Rows are points. The window is the flat piece filled in between its corners: a triangle in 3 columns, a solid with four corners in 4, and so on. A path goes straight from each point to the next, and from the last back to the first. List the points from which the path goes on through the window.

Window (4 x 4):
[[-0.5 -0.5  3.7 -2.7]
 [-3.4 -3.2  0.7 -2.3]
 [ 1.1  4.2 -6.0  4.1]
 [-5.1  1.7  5.5 -4.1]]
Path:
(1): [ 4.8  2.5 -2.1 -4.7]
(2): [-1.2  4.1 -5.9  6.4]
(3): [-3.2 -6.4  8.7 -0.5]
(4): [-3.5  1.2  2.7 -5.2]
(5): [-2.1  0.6 -1.0 -2.5]
(6): [-2.6  0.2 -3.1  5.3]
(7): [-1.5 -2.7  5.6  1.1]
(8): [-7.0  6.0  1.6 -7.6]
(9): [-5.1  6.7  3.3 -8.1]
(10): [-2.7 -2.5  4.3  0.3]
(11): [ 0.1 -3.5  6.4  1.7]
(12): [-3.4 -1.6 -3.3 -3.6]
(13): [-2.9  0.7 -1.9 -6.2]
(14): [0.5 0.5 1.3 2.2]
(15): [-2.5 -0.3  5.4 -0.8]
(16): [-3.4  3.5  0.3 -3.1]
Through the window after points: 1, 7, 9, 13, 15

Window, 8 rows:
[[ 0.9  0.8 -3.6  6.6  2.4 -0.7 -2.5  2.1]
 [-4.2  5.7  2.7 -1.6  0.7  4.2  6.5  3.3]
 [-8.5 -1.8 -1.4 -2.7  4.2  4.9  7.0  0.7]
 [ 3.5 -4.1  1.8  7.3  3.4 -2.5  3.5  1.5]
 [-8.1  2.0  2.5 -3.3 -3.4 10.5  1.8  1.7]
 [-0.7 -2.5  0.1  3.7  1.0 -6.1 -2.0  2.5]
 [ 3.0 -3.3 -0.7 -2.5  7.2 -0.2 -4.1 -1.9]
 [-2.9 -3.3 -3.7 -6.8  1.3  5.5  3.9  4.0]]
Path:
(1): [-1.6  0.3  2.2 -4.3  0.4  4.0  5.2 -3.0]
(2): [-4.5 -5.0 -6.5 -0.1  3.0  2.6 -4.6 11.3]
(3): [-4.6  1.5  2.8 -1.7  1.9  5.7  5.6  7.4]
(4): [-4.1  1.4 -1.2 -2.5  0.9  3.3  3.5 -1.5]
(5): [ 1.8 -3.1  0.0  4.0  0.9  0.0  4.5 -0.5]
(6): [ 1.0 -2.5  2.5  5.8  4.5 -1.4  1.2  3.9]
(7): [-1.6 -2.3  5.8 -3.0  6.8  2.1  2.3  6.5]
(8): [-1.3 -3.6 -6.1  1.3 -1.0 -0.7 -1.0 -1.6]
(9): [-6.0  1.0 -4.7  2.1  1.9 -1.6  5.7 -2.2]
(10): [ 0.7 -2.7  8.1 -2.3  2.0  3.2 -2.7  8.9]
(11): [-0.1 -5.3  4.3  0.5 -1.2  2.4 -2.5 10.2]
(12): [ 0.1  2.3 -7.0 -0.1  5.5 -0.4  2.4 -5.3]
(13): [-3.8  0.7 -1.0 -3.7 -2.4  2.8  3.2 -2.3]
(14): [-6.0 -0.9  1.0  0.2  2.0  8.3  4.4  7.7]
(15): [-1.7 -3.4 -1.0  0.6  4.1  0.7 -1.4  3.9]
(16): [ 0.9  0.7 -3.0  0.8  0.3  1.9  1.1 -2.8]
Through the window after points: 1, 3, 5, 9

Window:
[[  0.0  -0.3  -2.3   4.0   4.2  -0.4   2.4  -0.2   5.5   2.0   7.5]
 [ -0.6   0.1  -5.6  -6.7   9.0  -3.1  -4.0   4.1  10.4  -0.2   3.9]
 [  1.3  -2.2   0.7   1.5  -2.0  -2.1   1.8   0.2  -3.3   7.1  -7.8]
 [  6.6  -8.1  -0.2   2.1   4.9   0.1  -6.1   4.5  -1.4  -4.1  -5.5]
 [  7.6   1.4  -1.4  -2.7  -2.1  -4.2   2.1  -1.2   7.1   1.2 -10.0]
 [  1.7  -2.7   1.4  -0.8   1.3   0.3  -0.1  -6.7   2.5   5.9   3.4]
 [ -3.7   3.4   1.2  -2.1  -3.6   0.8  -5.2  -0.8   5.8  -7.4  -3.0]
 [ -1.9   9.5  -1.5  -1.6   2.5   4.4  -7.9   3.6  -4.0   3.7  -2.3]
 [  4.8  -1.3   3.8   0.9   3.4  -2.2   4.5   6.3  -0.1   2.1   3.9]
 [ -0.7  -0.8  -1.4   1.1  -9.8   1.8  -3.6  -5.7  -4.9  -3.0   0.5]
 [  0.4  -8.9  -1.6   1.4  -2.3   7.8  -1.0  -2.6   0.4   0.4   5.9]]
Path:
(1): [ 3.8 -5.2  0.6  0.7  1.7 -0.4 -4.9  1.9  2.3 -0.4  0.2]
(2): [-1.2 -1.0 -4.2 -0.2  1.9  5.7  0.2 -0.3 -1.7 -5.6 -4.5]
(3): [-2.7 -0.6 -5.5 -4.1  3.0  3.8  0.9 -2.6 -3.8 -0.5  3.2]
(4): [ 1.0 -1.7  2.6  3.4 -1.8 -0.7 -3.4  1.4  2.8  1.5  0.4]
(5): [ 0.9 -1.7 -1.1  2.2 -6.6 -5.9 -5.9 -0.2  4.2  8.9 -4.4]
(6): [ 1.2  0.1 -1.8 -3.1  3.3  5.2 -0.9 -1.8  1.0 -6.6 -1.0]
(7): [-0.7  3.6 -1.4 -1.9  2.7  4.0 -3.7 -1.6 -2.9  0.5 -4.0]
(8): [ 0.4  3.3 -0.1  0.8 -1.7  0.3 -5.9  5.5  2.9  5.0  4.7]
(9): [ 3.7 -6.7 -3.1  1.9 -1.7 -2.9 -9.7  5.5  0.9  3.1 -1.2]
(10): [ 1.1 -0.6  2.8 -0.6  4.9  5.7  3.3 -3.6  0.9 -8.7 -2.5]
(11): [ 0.2  3.4  4.1 -0.7  8.8  1.0 -0.4 -5.5 -5.8 -3.2 -1.8]
(12): [ 1.4 -0.8 -2.8 -0.1 -5.3 -1.3 -2.0  2.2  4.0  3.3  0.2]
Through the window after points: 1, 7, 9

Window (12 x 12):
[[  0.7  -3.7   1.9  -5.3  -0.7   0.0   0.4   5.6  -6.5  -3.6  -1.0  -3.4]
 [  8.7  -7.4   2.2   0.3  -1.4  -5.8   3.9   5.9  -4.2  -3.4   1.5  -2.1]
 [-11.2  -0.4   7.7  -4.9  -9.3  -2.2  -1.5  -9.0   1.8  -1.8   2.0   0.2]
 [  3.0   0.0  -2.8   3.2  -5.5   5.4  -1.5   2.7   3.6  11.5   2.3  -0.8]
 [  3.7  -3.7   2.8   1.3   5.5  -1.8   2.4   9.5  -5.4  -1.1   8.2  -0.5]
 [  3.0   2.0  -4.0   3.4   1.9  -0.5  -7.1   0.2   3.5   2.0   0.1  -3.0]
 [  9.5   0.1  -2.2  -3.4   6.6   0.9   3.2   2.3  -1.1  -3.6   4.2  -3.9]
 [  4.7   0.5   3.8   3.1   3.6  -4.3   5.7   3.8  -6.1   0.6  -1.2  -5.4]
 [  3.3   0.2   0.4   2.8  -0.2   3.8  -2.6   1.2   6.6   6.0  -5.0   5.3]
 [  7.6  -2.5  -0.7  -0.9   0.8   0.5  -5.9   1.5   5.1  15.5  -3.3   2.0]
 [ -7.4   5.6  -4.4  -3.7  -2.8  -5.6   2.1  -0.9   4.7  -0.2   1.3  -2.1]
 [  3.5  -3.7  -3.6   0.1   4.4  -4.5   3.9  -2.1  -8.4  -3.0  -1.6   0.5]]
Path:
(1): [-0.9 -2.0 -0.9 -2.7 -0.2 -0.9  0.9  1.3  3.0 -0.7  1.3 -4.5]
(2): [-1.2  3.7 -1.0 -1.9 -2.5 -3.7  0.7  0.7 -2.2  0.8  0.6  1.0]
(3): [ 5.1  1.2  0.4  2.1 -1.2  0.4 -1.8  5.4 -1.2  1.8  1.2  0.8]
(4): [ 1.5 -3.2  2.0 -1.3  2.1 -1.0  1.4  2.2  2.1  5.6  1.5 -2.5]
(5): [-2.1 -9.9  0.0  3.1  4.7 -1.6 -3.2  3.3  5.3  1.2  1.6 -1.1]
(6): [ 6.0  4.6  0.5 -3.4 -4.1  0.3  1.2  0.8 -1.9  3.7  0.3  1.3]
(7): [ 1.5  3.3  3.3 -3.7 -4.9 -4.7 -2.5 -2.9 -1.9  0.7  0.9  1.1]
(8): [-5.2 -2.2 -3.8  0.4  2.0  2.8  2.3  1.1  3.8  1.7  0.0 -2.7]
Through the window after points: 1
